Every row gives one point. The last column is the point's height on a tilted bowl or saddle (a function of degree 2), plus a little noise. Count its main directions that bend up, bend down and stay straight.
In the rows, zero is written as 128.

Points:
array([[134, 101,  85, 137],
       [155, 179, 101, 198],
       [ 88, 136, 131, 128],
       [ 40, 179, 157, 178],
       [120,  75,  60, 125],
       [138, 137, 103, 146],
       [101, 122,  98, 120],
       [ 97, 103, 127, 133],
       [ 97, 132, 143, 131],
       [140, 149, 151, 154],
       [167, 155,  91, 193],
       [152, 127, 162, 169],
       [114, 137, 128, 131],
       [ 96, 161, 139, 137],
       [104,  82, 101, 133],
       [136, 115, 185, 172],
       [ 96, 182, 117, 158]])
Directions: 2 up, 0 down, 1 straight

Points:
array([[ 61,  80, 112, 167,  51],
       [179,  73, 150,  85,  87],
       [151,  64, 177, 136,  65],
       [121, 111, 147, 137, 108],
       [103, 170, 129, 144, 106],
       [144, 151, 111,  92, 120],
       [ 90,  98, 103, 114,  93],
       [156, 142, 172, 184, 112],
       [201, 175, 108,  97,  98],
       [167, 130, 107, 112, 127],
       [141,  89, 122,  72, 109],
       [191,  96, 157,  96,  92],
       [106,  86, 156, 125,  82],
       [ 94, 119,  71, 127,  96],
       [ 84, 107, 167, 150,  79],
       [180, 131,  96, 118, 124],
       [ 94, 161, 128, 101,  88],
       [128,  96,  88, 150, 106],
       [ 82,  95, 150, 160,  79],
       [113,  96,  92, 116, 108],
       [148, 147,  95, 117, 125],
       [139, 133,  97,  97, 125],
       [154, 117, 129, 161, 119],
       [132, 147,  99, 182, 114],
       [137, 158, 144, 161, 120],
       [152, 130, 155, 156, 117],
       [183,  91, 113, 100, 115]])
Directions: 0 up, 3 down, 1 straight

Points:
array([[ 85,  90, 110,  46,  81, 132, 181],
       [152, 140, 103, 113, 136, 127, 124],
       [169, 106, 111, 134, 162, 128, 135],
       [125, 107, 138, 113, 138, 126, 127],
       [ 79, 159,  73, 144, 162, 101, 136],
       [117,  98, 127, 101, 141, 133, 127],
       [111, 194, 120, 150, 140, 181, 185],
       [177, 138, 118, 208, 110, 130, 182],
       [128, 117,  92, 126,  84, 170, 154],
       [124,  79, 118, 135, 154, 166, 155],
       [109, 101, 122, 127, 118, 165, 144],
       [134,  98, 116, 152, 105,  30, 137],
       [132, 140, 133, 119, 155, 106, 122],
       [177,  89,  84,  55, 169, 129, 160],
       [116, 150, 128, 109, 134, 104, 124],
       [103,  64, 135,  98, 140, 164, 159],
       [122, 202, 142, 150, 102,  80, 171],
       [100, 135, 102, 174, 126, 176, 171],
       [150, 139, 194, 144,  96,  25, 199],
       [200, 131, 138, 120, 104, 124, 156],
       [118,  84, 150, 117, 114, 130, 142],
       [117,  73, 174, 135, 113, 126, 161],
       [137, 123, 117, 174, 102, 108, 137],
       [125, 155, 145, 143, 143, 185, 175],
       [161, 131, 158, 131, 151, 124, 142],
       [151, 153, 100,  67, 167, 172, 160],
       [106, 158, 128, 145, 129,  96, 132],
       [134, 108,  89, 145, 184, 121, 136],
       [103, 119, 114, 103,  95, 190, 163],
       [156, 107, 149, 142, 140, 146, 148],
       [191, 175, 120, 160,  72,  90, 176],
       [172, 128, 223, 136, 182, 118, 205],
       [117, 160, 118, 120,  94,  84, 137],
       [166, 143, 170, 105, 123, 144, 158],
       [176, 139, 124,  68, 121,  95, 144],
       [ 95, 110, 149, 112, 137, 155, 150],
       [103, 115,  63, 159, 104,  91, 130],
       [170, 106,  83, 146, 153, 105, 132],
       [167, 151, 181, 103, 133, 125, 160],
       [157,  84, 143, 152, 107, 147, 155]])
Directions: 6 up, 0 down, 0 straight

Points:
array([[142,  78, 123, 111, 178, 143, 150, 124,  95],
       [136,  26, 121, 168, 117, 101, 133, 160,  96],
       [130, 165, 166, 108, 105,  96, 109,  62, 123],
       [134, 148, 124, 153, 109, 115, 131, 117, 137],
       [107, 103, 127,  88, 143, 113,  70, 136, 125],
       [106, 145,  60, 152, 157,  93, 110,  46, 135],
       [113,  86, 103, 115, 133, 138, 133, 125, 118],
       [ 66, 103, 111, 132, 194, 124, 149, 121,  92],
       [145, 131, 187, 143, 178, 111, 110,  72, 120],
       [130, 123, 135, 143,  93, 173, 136, 112, 116],
       [174, 119,  92, 135, 121, 181, 184, 159,  72],
       [149, 142, 139, 103, 178,  93, 134, 142, 113],
       [ 78, 129, 141, 105, 150,  69, 114,  47, 126],
       [114, 169,  45, 123, 120, 127, 130, 119, 109],
       [150, 178, 166, 107,  82, 103, 107,  71, 115],
       [173, 138,  80, 124, 148, 113, 111, 120, 137],
       [110,  96, 148,  81, 126, 119, 142, 100, 108],
       [183, 156, 106, 142, 138, 157, 199, 149,  70],
       [182,  96, 127, 174, 148, 119, 108, 113, 137],
       [147, 105, 212, 140, 169, 105, 151, 135,  86],
       [126, 118, 151, 160, 122,  79, 128, 148, 129],
       [143, 142, 134, 131, 123, 151, 173, 131, 103],
       [119, 195, 147, 116, 111, 171, 178, 194,  56],
       [108,  85, 165, 148, 117, 110, 140,  93, 115],
       [ 74, 204, 139, 127, 136,  88, 105, 159,  88],
       [ 90, 136, 113, 134, 129, 135,  89, 138, 130],
       [209, 102,  87, 123, 194, 138,  42, 159, 112],
       [ 97, 161, 195,  95, 125, 145, 120,  93,  90],
       [133, 164, 155, 107, 156, 122,  48, 106, 127],
       [109,  93,  95, 130, 145,  69, 116, 139, 125],
       [132,  95, 153,  91, 139, 151, 133, 169,  91],
       [105, 127, 166, 103, 144, 129, 140, 111, 108],
       [162, 184, 112, 122, 105, 138,  96, 168, 116],
       [103, 141, 246, 154, 120,  99, 154, 120,  74],
       [153, 109, 127,  90, 146, 106, 145, 114, 120],
       [150, 126, 137, 111, 162, 136, 139, 122, 117],
       [130, 160, 111,  65, 161, 213, 172,  99,  32],
       [116,  72, 134, 142, 155, 147, 123, 108, 117],
       [148, 125, 120, 107, 126, 140, 133,  80, 127],
       [121, 213, 158, 109, 173, 141, 141,  99,  82],
       [149, 199,  94,  77, 121, 119, 109, 115, 111],
       [ 85, 140, 158, 159, 133, 156, 121, 112, 117],
       [ 37, 126,  76, 127, 152, 127, 145, 138,  83],
       [127, 106, 149, 119,  99, 124, 131, 147, 120],
       [117, 105, 183, 115,  85,  75, 147, 122,  99],
       [150, 101, 127, 143, 163, 148,  94,  98, 136],
       [159, 124, 120, 132, 109, 100, 113, 149, 137],
       [137, 178, 136, 109, 109, 156,  91, 135, 115],
       [ 50, 156, 198, 141, 157,  75, 142, 134,  75],
       [ 68,  81, 176, 101,  98, 141, 168,  90,  65],
       [ 91, 205, 137, 159, 115, 133, 105,  75, 106],
       [105, 177, 152, 131,  85, 108, 136, 133, 112],
       [153,  98, 108, 140, 141, 153, 153, 169, 102],
       [103, 107, 108, 140, 133,  91, 216, 119,  81],
       [137, 114, 154, 133, 113, 133, 101, 166, 130],
       [187, 114, 127, 115, 111,  68,  70,  88, 142],
       [115, 147,  97, 178, 119, 173, 176,  91,  90],
       [127,  85, 138, 125, 181, 117, 183, 172,  66],
       [179, 126, 149, 117, 104, 141, 155,  74, 108],
       [120, 170, 109, 113, 119,  94, 121, 106, 131],
       [149, 147, 157, 170, 152, 136, 176, 150, 101],
       [100, 133, 149, 151, 163, 141, 150, 139, 108],
       [113, 132, 127, 127, 182, 134,  91, 126, 127],
       [165, 101, 175, 129, 127, 174, 139, 129,  98],
       [133,  71, 115, 155, 140, 160, 192, 162,  71],
       [122,  99,  99, 103, 147, 153, 123, 136, 113],
       [129,  92, 120, 137,  90, 105, 184, 144, 100],
       [111, 205, 121, 113,  69, 188, 129, 166,  64]])
Directions: 0 up, 7 down, 1 straight

Points:
array([[149, 171, 111, 142, 115,  75, 113,  88, 136],
       [ 45,  77,  98,  98, 129,  74, 130,  89, 172],
       [ 96,  72, 131, 174, 110, 171,  73, 163, 155],
       [142, 149, 143,  99, 170, 117,  90, 103, 148],
       [181, 156, 135, 132, 131, 131, 104,  99, 141],
       [113, 104,  82, 153,  60, 193, 118,  78, 144],
       [102, 146, 114, 161, 129, 116, 154, 142, 126],
       [168, 171, 131, 119, 106, 118,  90, 108, 140],
       [130, 127,  89, 112, 138, 170, 136, 152, 137],
       [135, 118, 105, 105, 114, 130, 104, 112, 133],
       [168, 147, 146,  93, 105, 166, 145, 100, 143],
       [141,  90, 103, 154, 130, 131, 110, 135, 141],
       [ 57,  76, 176,  95, 117, 169, 160,  99, 188],
       [143, 106,  98, 131, 129, 160, 124, 115, 138],
       [118,  98, 114, 176, 108, 132, 136,  50, 150],
       [137, 109, 182,  89, 153,  65, 128, 122, 180],
       [125, 143, 109, 103, 111, 117, 111, 102, 123],
       [113,  85, 110, 118, 161, 158, 122, 183, 170],
       [149,  96, 150, 112, 155, 182, 142,  86, 176],
       [107, 173, 164, 108, 161, 134, 186, 120, 148],
       [ 97, 223, 148, 106,  63, 152, 122, 148, 155],
       [106,  81, 146, 169, 130,  80, 203, 143, 188],
       [202, 100,  92, 102, 132, 157, 158, 105, 173],
       [144, 116, 163, 125,  62,  88, 165, 133, 152],
       [148, 171, 179, 126, 119, 112, 173,  88, 149],
       [167, 128, 109, 144, 131,  94, 124, 221, 174],
       [101, 115, 121, 137, 149, 111, 109, 143, 136],
       [139, 143,  98, 128,  72, 173, 127, 103, 126],
       [102, 109, 141, 105, 164, 107, 129, 160, 158],
       [146, 175, 119, 152, 125,  68, 159, 124, 140],
       [129, 121, 185, 146, 167,  96, 109, 124, 166],
       [ 87, 154,  95, 132,  81, 135,  79, 132, 129],
       [184, 101, 121,  93, 137, 116, 117, 129, 166],
       [115, 100, 167, 137,  99, 126, 184, 134, 159],
       [ 90, 199, 124,  94, 101, 138,  83, 169, 154],
       [174,  51, 114,  91, 138, 139, 112, 177, 204],
       [ 99, 135, 108, 122, 178, 101,  88, 176, 156],
       [100, 110, 170, 123, 171,  82, 107, 165, 175],
       [134,  47,  82,  85, 123, 146, 148, 103, 177],
       [159, 158, 160, 133, 126,  93, 183, 140, 159],
       [ 81, 139, 133, 158, 143, 123, 123,  94, 135],
       [145,  62, 158, 152, 137, 132, 176, 104, 191],
       [109, 121, 121, 120, 119, 125, 190, 105, 133],
       [137, 113, 177, 172, 141, 147,  69,  71, 168],
       [102,  64, 147,  94, 100,  79, 110, 170, 160],
       [ 74, 160, 167, 105, 113,  94, 127, 152, 147],
       [ 96, 123, 111, 152, 117, 117, 126, 125, 123],
       [ 78, 122, 155, 137,  65, 160, 139, 111, 138],
       [ 70, 135,  87, 131, 102, 118, 170,  82, 122],
       [110, 156,  70, 171, 134, 141, 149, 100, 117],
       [140, 131,  91, 138, 173, 152, 126, 120, 135],
       [124,  64,  80, 177, 138,  35, 102, 156, 180],
       [151, 131, 116,  94,  90, 127, 152, 153, 131],
       [196, 148, 102,  70, 191,  93, 147, 149, 172],
       [143, 128, 131, 101, 124, 133, 158, 167, 146],
       [124, 177, 104, 109, 122, 192,  86, 113, 145],
       [ 81, 125, 123, 171,  96, 139, 145, 180, 133],
       [165, 114, 121, 127, 115, 109, 150, 118, 144],
       [154, 136, 122, 161, 150, 161, 140, 148, 145],
       [182, 126, 211, 129, 109,  65,  66, 112, 201],
       [146, 103,  88,  93, 137, 116, 127, 119, 143],
       [154, 134, 114,  69, 104,  53,  58,  98, 181],
       [106, 136, 117, 109, 187, 150, 125, 150, 151],
       [143, 112, 147, 122, 113, 127, 188, 117, 152],
       [132, 128, 158, 169, 126,  77, 120, 104, 149],
       [128, 110, 154, 136, 125, 130,  76, 139, 152],
       [ 78, 153, 133,  99, 115, 177, 144, 134, 137],
       [114,  93, 186, 162, 129, 132,  99, 120, 165],
       [167, 130,  92,  90, 153, 139, 131, 116, 139],
       [183,  92, 127, 203, 103,  69, 159, 130, 186]])
Directions: 6 up, 0 down, 2 straight

Points:
array([[192,  63, 152, 179, 183, 124,  86, 200, 211],
       [ 79,  58, 172, 152, 141, 154, 147, 129, 157],
       [ 93, 154,  90, 136, 128, 146, 102, 152, 139],
       [ 60, 130,  99, 129,  86, 175, 117, 122, 164],
       [107, 126, 176, 145, 135, 119, 148, 122, 139],
       [109, 110, 118,  96, 109, 168, 183, 102, 148],
       [128, 121, 154, 138, 201, 127, 164, 115, 143],
       [125, 106, 157, 108, 114, 138,  79,  91, 152],
       [171, 167, 121,  97,  90, 155, 144, 149, 147],
       [ 97, 135, 206, 143, 164, 142, 121,  83, 155],
       [146, 132, 151, 148, 114, 119, 175, 121, 148],
       [110, 140, 184, 127, 123, 109, 133,  52, 162],
       [130, 100, 115, 122, 118, 153, 147, 122, 145],
       [148, 101,  89,  80, 140, 182, 120, 122, 165],
       [154, 130, 146, 132, 116,  26, 147,  74, 186],
       [143, 144, 129, 186, 153, 134, 170, 140, 154],
       [161, 131, 119, 130, 136, 152,  43, 155, 165],
       [220, 158, 131, 125, 192,  53, 142, 127, 192],
       [152,  86, 155,  94, 143, 115, 186, 136, 150],
       [147, 129, 135, 170, 158, 139,  86,  83, 168],
       [175, 107, 131, 132,  97, 116, 148, 151, 160],
       [128,  94, 172, 131, 124,  76, 117, 148, 149],
       [148, 195,  84, 131, 203,  65, 102, 111, 165],
       [173, 139, 178, 127, 174, 169, 147,  99, 170],
       [ 84, 103, 170, 121, 119, 102,  73, 167, 141],
       [154, 138, 131, 136,  94, 118, 120, 133, 148],
       [ 83, 173, 130, 122, 132,  79, 110, 162, 135],
       [115, 125,  83, 141, 177, 130, 124, 175, 140],
       [105, 139, 102, 186, 142,  78,  76, 124, 159],
       [170, 141, 129, 107, 149, 102, 109, 158, 142],
       [187, 132, 113, 185, 146, 124, 144,  90, 180],
       [146, 140, 154, 104, 100,  65, 105, 120, 155],
       [ 60, 140, 133, 124, 122, 143, 168, 124, 134],
       [111, 145, 178, 123, 137, 174, 107, 146, 142],
       [135, 164,  92, 109, 164, 111, 117, 136, 132],
       [185, 110, 146, 175, 122, 106, 113, 143, 174],
       [120, 106, 146, 110, 179, 163,  84,  98, 142],
       [115, 133, 128, 125, 138, 121, 122,  78, 140],
       [119, 214, 139, 117, 147,  87, 198, 105, 148],
       [154, 144, 197, 101, 105, 177, 137, 139, 160],
       [113, 141,  62, 148, 160, 131, 144, 130, 143],
       [ 72, 135, 105,  79, 148, 195, 116, 118, 147],
       [127,  65, 248, 145, 140, 112,  74, 112, 182],
       [128, 152, 118, 129, 102, 103, 136, 162, 136],
       [112, 113, 116, 138, 160, 148, 121, 145, 134],
       [114,  77, 116, 105, 161, 150, 142, 132, 137],
       [121,  67, 164, 182, 142, 152, 135, 146, 175],
       [120, 138, 129, 103, 117, 123, 142, 149, 127],
       [145, 108,  74, 133, 159, 147, 104, 143, 154],
       [148, 106, 127, 136,  63, 114, 129,  89, 174],
       [140,  78, 104, 141, 124, 129, 163, 143, 158],
       [126, 122,  94, 127,  94, 189, 122, 118, 166],
       [177, 202, 164, 131, 131, 107, 104, 130, 159],
       [ 78, 198, 120,  85, 124, 131, 155,  78, 147],
       [162, 125, 158, 126, 117, 115, 122, 156, 147],
       [140,  95, 171, 137, 171, 132,  93, 116, 146],
       [ 99, 172, 151, 137, 147, 119,  82, 148, 135],
       [205, 105, 142, 153, 109, 169,  94, 170, 194],
       [188, 112, 100, 153, 124, 107, 117, 152, 166],
       [ 88, 132, 125, 130, 165,  85,  96,  92, 132],
       [108, 155, 150, 189, 134, 159, 112, 168, 158],
       [117, 166,  77, 206, 108,  34, 107, 190, 197],
       [100, 114, 153, 130, 128, 156, 107,  72, 153],
       [ 91, 143,  73,  91,  81, 141, 169,  69, 166],
       [120, 117, 153, 156,  49, 152, 125, 179, 180],
       [132, 137, 117, 182, 154, 171, 113, 133, 160],
       [120, 127, 127, 131, 124, 125, 164, 189, 140],
       [145, 126, 145,  98, 128, 135, 131, 120, 135],
       [108, 111, 140, 130, 136, 127, 173,  99, 137],
       [172, 105, 114, 157, 131, 109, 123,  70, 179],
       [ 79,  66, 108,  86, 137, 163, 119, 158, 146],
       [ 98, 161, 127, 103, 159,  91, 156, 105, 126],
       [189, 150, 102, 123, 136, 188,  89, 121, 179],
       [ 91, 154, 196, 109, 105, 146, 148, 107, 145],
       [ 99, 116, 128,  78, 103, 121, 123,  77, 143],
       [128,  82, 123, 126, 150,  62, 114, 119, 146]])
Directions: 7 up, 0 down, 1 straight
